Each row is a point. Any point is a mix of the corners, with weights that add up to 1. It lies inside the corners' shape when no weight is negative. Is each point inside? If not, which corners have a negative weight?

Corners:
(1): [-45  31]
(2): [68 10]
(3): [-14   0]
Points:
[17 -1] -> outside (1)
[-42  17] -> outside (2)
[-28   6] -> outside (2)
[-45   6] -> outside (2)
[-8  3] -> inside

Corners:
(1): [-10  24 -36  51 -11  14   4 -14 -37]
(2): [ 12  35  26  25 -37 -38   0  68  63]
(3): [-28   6 -16  45  15  34  51  -4  12]
(4): [-44 -21  -3  36  -7  15  -9  31 -16]
(5): [ 95 -32  44  33 -22  70  30  19 -59]
(6): [-18 -16   5 -12 -38  32  25  -5  -8]
(7): [-47  30  45  48 -29  -9 -14   6  77]
(8): [ -5   7   7   1   9  47 -16  15   3]
(9): [-28   2  19   5  23  -1   4   4 -18]
(10): [ 25 -14  17  38 -18 -21 -21  10  62]
Points:
[ 11  -5   9  36 -15  -3  -8  10  30] -> inside
[ 18   8  13  38 -24  17 -20  24  11] -> outside (3, 6, 9)
[-14  35   3  44  11  17  25   8   8] -> outside (4, 6, 10)
[ 12 -12  55  19 -18  -3 -35  66  31] -> outside (1, 3, 6)
[-26  -1  18  10  -6  21  12  17   4] -> outside (1, 10)

Corners:
(1): [-71 -41   6 -47 -16  -5 -15 -24  46 -82 -51 -41 -11   5 -15  47 -39  10
  12   3]
(2): [-62   4  42 -57 -16 -21  -1 -13  70 -33 -64 -17 -19 -53  44  40 -28 -24
 -38 -40]
(3): [-36  46 -79   8  31   5  56 -13 -12  11  15 -27   1 -14 -30 -56  31 -11
  -2  35]
(4): [ 27  13 -28  37 -41  49  41 -15 -19  27  42  -8   1   9 -52  41  74  20
  34 -25]
(5): [ 24 -18 -33  -5 -21 -19  31 -37 -16  46  22  27   6  13 -31  29  39  74
 -10   8]
(6): [ 33  44 -54 -18  35   6  19  46 -51 -24   6 -28 -34  -7  -3 -35   4  37
 -10   4]
(7): [-24  40  27 -36 -55  -8  15  15 -23 -47 -57  17   3 -21  30 -40 -30  26
  19 -23]
(8): [-49   5 -36   0 -35 -37   4  29  -1   9   5 -26  27 -17 -74  -4  12   9
 -52 -22]
(9): [-51 -18 -12 -34  -8  32  -7  13  -4 -48  -7   1  14  -4  47  -9 -24  18
   7 -43]
(10): [ 15  12 -33  15 -31  20  19  31 -20  53  18  26 -54  60 -25 -20  28  26
   8  12]
(11): [-51  -4  -4 -49 -27 -43  -3  -3  10 -39 -39 -15  18 -11  47  59  23 -45
   1  30]
(12): [-19  12  42   6  27 -25  17 -38  36 -69  16  15  -2   6   4  62 -17 -31
   2 -28]
(13): [  5  21 -51 -23  55  15  -6  -7 -17   6  -1 -22  24  56 -35 -55  81  30
   9  10]
(14): [-63  35  11 -79  12  13 -18 -32 -26 -68  -9 -15 -37 -24  13  -5 -23 -34
  -3  -7]
(15): [ -2 -44   5  47  -8   2  -2 -24 -49   2  17  -7 -42  -6 -14 -36  36   8
   2  -7]
(16): [-13  28 -21 -15   9 -38  -2 -51 -30  16 -10 -66  -3  32   7   1  14  12
  10 -30]
(17): [-38  39  -3  -2   0 -12 -43 -16  30 -41   2  29 -18 -38  37 -11   8   8
  38  -9]
(18): [-19  11  33   8 -42   9   2  -2   8  39  57 -50  16   2 -23 -21   1  22
   5  -6]
(19): [-47  29  27  51  10  44   6  26 -33  83  20 -19   3  -7 -49  -3  20  41
   7  -5]
(20): [ 65  12 -17  52  -1  30 -16 -65 -13  30  24   2  13  37 -33  17   6  20
 -19   8]
(21): [ 56  12  -6  12  -6  -7  11   1 -33  52  24   9   9 -13 -57 -15  -4  -5
  53 -19]
Points:
[ 13   5  -6  -8 -11  -1  -1 -30 -16  -5  10  -8 -14  22 -11  10  12  20
  14   0] -> outside (2, 3, 8, 9, 19)
[-18  10  -7   3 -19   9  11 -13  -5  -5   8 -14  -5  -1 -12  15  16  10
   4 -12] -> outside (13, 21)
[-13   8  12  -1 -15  -7  -6 -18 -11  -7   5 -12   3  -8   1   6  13  12
  -9 -22] -> outside (1, 3, 10, 21)
[-24  12  -2  -6 -12  -2  12   2  -4  -1   2  -4  -5  -9 -17  10  20   2
   4   3] -> outside (9, 16, 20)
